Every row gives one point. To make a cloud, some directions were put in groups of two or more. Within a group, all points are equally far from the middle, so they leave a hole (a ring in 2 directions, a hollow ball in 3). The other directions are filled evenly. Then the cloud was stretched, turned, moved and blurred a little. How many holes are there, and how many directions does each take, smallest first?
In the rows, zero is written as 128.

Cloud:
[[ 95  73]
 [101  76]
 [ 47 143]
 [174 131]
 [ 72 148]
 [178 164]
 [144 160]
 [160 120]
 [102 171]
 [ 81  89]
 [152 159]
 [132 131]
 [134  97]]
Holes: 0

Cloud, 22 rows:
[[142 172 100]
 [ 54 192 110]
 [ 79 176 105]
 [171 157 139]
 [144 118  98]
 [111 150 173]
 [117  77 146]
 [129  93 123]
 [129 156  89]
 [127 205 133]
 [138  41 130]
 [157 128 191]
 [ 76 155 110]
 [101 130 146]
 [188 154 175]
 [119 164 126]
 [174  59 134]
 [ 67 140 133]
 [145  87 116]
 [ 59 155 119]
 [130 168 137]
 [109  53 135]]
Holes: 0

Cloud (47 x 6):
[[ 98 153 209 132 172  60]
 [143 200 136 112 161 136]
 [185 123 165 129 110 151]
 [ 62 133 164 181 103 136]
 [103  64 198 145 147 160]
 [109  74 101 201 118 150]
 [183  95  82 129 192 204]
 [ 84 146  88 153  86  96]
 [133 134 120 136  88 205]
 [104  66 101 202 120 114]
 [127 127 177 113  80 132]
 [164 100 128 112 143  72]
 [184 153 130 142 172 145]
 [100 150  90 144 108 143]
 [171 167 145 161 113 126]
 [137  81 192 185 172 139]
 [119 109 206 128 133 112]
 [159  33 112 112 201 162]
 [138  72 140 109 110 131]
 [148 120 114 116 202 184]
 [143 181  49 101 132 101]
 [137 141 129 200 164 155]
 [163 114  57 136  88 130]
 [129 118 141 105 148  40]
 [115 172 108 184 141 122]
 [119 128 166 122 114  47]
 [173  95 144 138 203 152]
 [157 124 158  91 156  77]
 [157 192 162 144 190  83]
 [135 127 109 169 210 137]
 [104 177 178  94 141 108]
 [179 169 134  68 176 142]
 [ 78 108 171 156 112  78]
 [122 175  75 128  70  95]
 [112 121 183 110 181 125]
 [125 116 153 102  91 100]
 [167 137 194 123 150  90]
 [ 98 154 119 143  73 110]
 [113 162 146 129  71 150]
 [101 133 107 134 163 175]
 [165 155 152 146  84 157]
 [160 142 179 153 178  80]
 [119 208 151 122 130 147]
 [122 111 126  89 178 117]
 [174 153 119 128 180  65]
 [145 150  49 144 128 129]
 [137 197 130 128 161 132]]
Holes: 1 (3)
